Each row of a before or after table is a point. One or more steps were done to the points. Then noise was added and the rows were shuffled. The steps act on columns, c1 being the first. What was done? A step turns or swaps two columns, mirrors them in a line or flattens them onto one, adds a multiple of one to another, or multiplies or shifts one. Angles are multiples of 10 degrees, from the lower column toward the higher: turns from -170 to 170, lines from 10 to 170 but not 90. Use the fewest steps. Two steps may share a column if one is a turn and the other turns, adds or multiplies; they go together, in the order done. Otherwise the lowest column goes first.

Before:
-0.44	-0.22	-0.31
+0.42	+0.04	+0.41
+0.27	+0.33	+0.17
-0.57	-0.30	-0.67
+0.30	-0.01	+0.03
+0.28	-0.15	+0.62
-0.56	+0.00	-0.40
+0.55	+0.12	-0.05
+0.14	+0.18	+0.20
After, 9 rows:
-0.68	+0.05	-0.32
+0.17	-0.05	+0.27
+0.21	+0.06	+0.55
+0.73	-0.09	-0.11
+0.56	+0.04	+0.19
-0.88	-0.13	-0.19
-0.43	-0.09	-0.23
+0.35	+0.15	+0.13
+0.28	+0.10	+0.02
Steps: mirror c1 and c3 in the line at 30 degrees; multiply c2 by 0.4

Before:
+0.16	+0.27	+0.18	+0.38	-0.07	+0.04
+0.18	+0.87	+0.32	+0.10	+0.25	+0.15
+0.04	-0.06	+0.36	-0.55	-0.11	+0.80
-0.37	+0.04	+0.39	-0.06	-0.01	-0.19
-0.13	+0.47	-0.51	-0.49	-0.14	-0.13
+0.11	+0.15	-0.05	-0.50	-0.08	-0.26
-0.63	-0.01	-0.11	-0.53	+0.68	+0.52
+0.04	+0.10	+0.14	+0.24	+0.07	-0.21
-0.41	+0.12	+0.09	-0.40	+0.12	-0.14
+0.11	-0.15	+0.19	+0.00	+0.09	+0.04
+0.18	-0.16	-0.05	-0.47	+0.25	+0.04
-0.56	+1.22	-0.27	+0.50	+0.17	+0.30
After (12 x 6):
+0.01	-0.13	-0.07	+0.58	-0.03	-0.04
-0.02	+0.22	+0.07	-0.38	-0.11	+0.16
-0.01	-0.08	+0.36	+0.04	+0.03	+0.25
+0.01	+0.17	+0.22	+0.38	+0.35	-0.18
+0.01	-0.17	-0.53	+0.40	+0.41	+0.73
+0.00	+1.30	-0.40	-0.33	-0.43	-0.08
-0.01	+0.06	+0.26	-0.16	-0.20	+0.01
+0.01	+0.64	-0.14	+0.33	+0.37	-0.50
+0.01	+0.11	+0.15	+0.42	+0.06	+0.03
+0.00	-0.21	+0.07	+0.05	-0.10	+0.19
+0.00	+0.76	+0.05	+0.09	-0.32	+0.36
+0.01	+0.05	-0.51	+0.90	-0.50	+0.17
Steps: multiply c1 by 0; add -0.3 times c3 to c2; turn c3 and c6 by 60 degrees; multiply c5 by 1.3; turn c4 and c5 by -150 degrees

Before:
+0.35	-0.43	-0.33	-0.14	+0.13	+0.34	-0.55	+0.18
-0.12	-0.16	+0.28	+0.19	-0.24	-0.37	-0.40	-0.30
+0.02	-0.39	+0.49	-0.44	-0.26	-0.12	+0.10	-0.11
+0.33	-0.53	+0.24	+0.14	+0.52	+0.31	-0.24	+0.54
-0.29	-0.16	-0.21	+0.02	+0.33	+0.04	-0.23	+0.14
+0.24	-0.30	+0.41	+0.44	+0.12	+0.42	-0.50	+0.48
+0.19	-0.29	-0.29	-0.07	+0.37	+0.44	-0.12	-0.02
-0.07	-0.18	+0.42	-0.34	-0.27	+0.03	-0.19	-0.03
-0.29	-0.20	-0.27	-0.21	-0.32	+0.45	-0.16	+0.13
+0.63	-0.35	+0.39	-0.35	-0.16	+0.50	+0.30	-0.27
-0.26	+0.34	+0.03	-0.35	-0.19	+0.08	-0.54	-0.23
+0.44	+0.23	-0.39	+0.42	+0.36	-0.18	+0.19	+0.06
-0.01	-0.27	+0.17	+0.45	+0.53	+0.51	-0.40	+0.08
-0.24	+0.06	+0.22	-0.14	-0.26	-0.38	+0.10	-0.19
After:
+0.18	-0.57	+0.06	+0.08	+0.38	+0.47	+0.10	+0.23
-0.02	-0.25	-0.38	-0.37	+0.52	+0.32	+0.48	+0.19
+0.32	-1.02	-0.48	-0.10	+0.52	+0.35	+0.27	-0.32
-0.07	-0.07	-0.36	+0.38	-0.26	-0.20	+0.13	+0.05
+0.36	-0.96	+0.09	+0.24	+0.12	+0.50	+0.51	+0.01
+0.44	-0.42	+0.41	-0.44	+0.37	+0.08	-0.12	-0.13
-0.29	+0.24	+0.02	+0.22	-0.31	+0.53	+0.12	+0.11
-0.11	+0.02	+0.00	-0.11	-0.24	-0.55	+0.42	+0.08
-0.23	+0.43	+0.03	+0.11	-0.25	-0.47	-0.13	-0.03
-0.29	+0.28	+0.12	+0.03	+0.34	+0.19	+0.23	-0.09
+0.63	-1.30	-0.48	+0.29	-0.17	+0.06	-0.36	+0.48
+0.25	-0.67	-0.66	-0.34	+0.11	+0.32	+0.57	-0.19
+0.02	-0.42	-0.33	+0.42	-0.26	-0.39	-0.17	+0.03
-0.26	+0.73	+0.00	+0.46	-0.19	-0.05	+0.46	+0.24
Steps: add -1.5 times c1 to c2; turn c6 and c8 by 150 degrees; turn c3 and c6 by -150 degrees; turn c4 and c7 by 170 degrees

Before, 14 rows:
-0.29	-0.31	-0.08	-0.48	+0.02	+0.26	-0.53	-0.37	+0.21	+0.07	-0.15
-0.02	-0.55	+0.21	-0.18	+0.37	+0.69	+0.12	-0.16	+0.20	-0.18	-0.64
-0.16	-0.26	+0.14	+0.16	+0.21	+0.02	+0.18	-0.73	+0.09	+0.24	-0.51
-0.15	-0.09	+0.38	-0.11	-0.28	+0.20	-0.49	-0.29	+0.40	+0.41	-0.10
-0.19	+0.72	-0.50	-0.05	-0.17	-0.36	-0.04	+0.42	+0.36	+0.27	-0.16
+0.03	+0.27	-0.08	+0.21	-0.75	-0.23	-0.36	+0.00	+0.02	+0.11	+0.10
-0.51	-0.02	-0.05	-0.20	-0.38	+0.03	-0.21	+0.23	-0.25	+0.56	-0.31
-0.32	-0.17	+0.23	-0.10	-0.04	-0.33	-0.08	-0.20	+0.40	-0.20	-0.54
-0.47	-0.06	+0.02	+0.30	+0.16	-0.10	-0.35	-0.30	+0.06	+0.13	-0.01
+0.12	+0.34	-0.25	-0.34	+0.05	+0.27	-0.29	-0.17	+0.43	-0.20	-0.02
-0.37	+0.16	+0.14	+0.62	-0.68	+0.21	-0.21	-0.22	+0.65	+0.26	-0.02
+0.04	+0.21	+0.34	-0.45	+0.31	+0.41	+0.42	-0.30	+0.06	-0.51	-0.04
+0.18	-0.17	+0.58	+0.50	+0.21	+0.62	-0.09	+0.01	-0.15	+0.62	+0.08
-0.53	-0.02	+0.25	-0.09	-0.04	+0.15	-0.83	-0.30	-0.36	+0.36	-0.69
After:
-0.31	-0.37	-0.02	-0.06	-0.77	+0.20	+0.40	+0.22	+0.04	+0.39	-0.18
-0.78	-0.24	+0.04	-0.20	+0.38	+0.16	+0.60	+0.19	-0.28	+0.72	+0.30
-0.35	-0.11	+0.19	-0.67	-1.50	+0.23	-0.13	+0.26	-0.09	+0.23	-0.15
-0.02	+0.33	+0.30	+0.23	-0.48	+0.25	+0.40	+0.31	+0.31	-0.14	+0.14
-0.01	-0.29	-0.50	+0.19	+0.15	+0.68	-0.05	+0.36	+0.41	+0.28	+0.60
-0.06	-0.18	-0.24	-0.09	+0.10	+0.03	-0.26	-0.23	+0.21	+0.53	+0.23
-0.53	-0.03	-0.07	-0.41	+0.09	-0.10	+0.05	+0.20	+0.16	+0.10	-0.08
-0.05	+0.11	+0.26	-0.33	-0.81	-0.22	+0.27	+0.49	-0.56	+0.01	-0.16
+0.19	-0.61	-0.07	-0.50	+0.38	+0.62	-0.01	+0.50	+0.07	+0.42	-0.46
+0.12	-0.31	+0.27	+0.56	+0.25	+0.40	-0.21	+0.21	+0.28	-0.37	+0.36
-0.56	+0.05	-0.02	+0.13	-0.07	+0.03	+0.08	+0.71	-0.45	+0.65	-0.11
-0.36	-0.25	-0.12	+0.05	-0.54	-0.35	-0.01	+0.31	+0.22	+0.19	+0.54
-0.50	+0.03	-0.32	+0.27	-0.23	+0.24	+0.51	+0.12	+0.16	+0.16	+0.09
-0.21	+0.62	+0.61	+0.05	-0.61	-0.35	-0.01	+0.93	+0.11	+0.32	-0.06
Steps: turn c4 and c7 by -160 degrees; turn c1 and c7 by 20 degrees; turn c2 and c3 by 80 degrees; turn c5 and c9 by 50 degrees; multiply c5 by 1.6; shift c8 by +0.50; mirror c10 and c11 in the line at 160 degrees
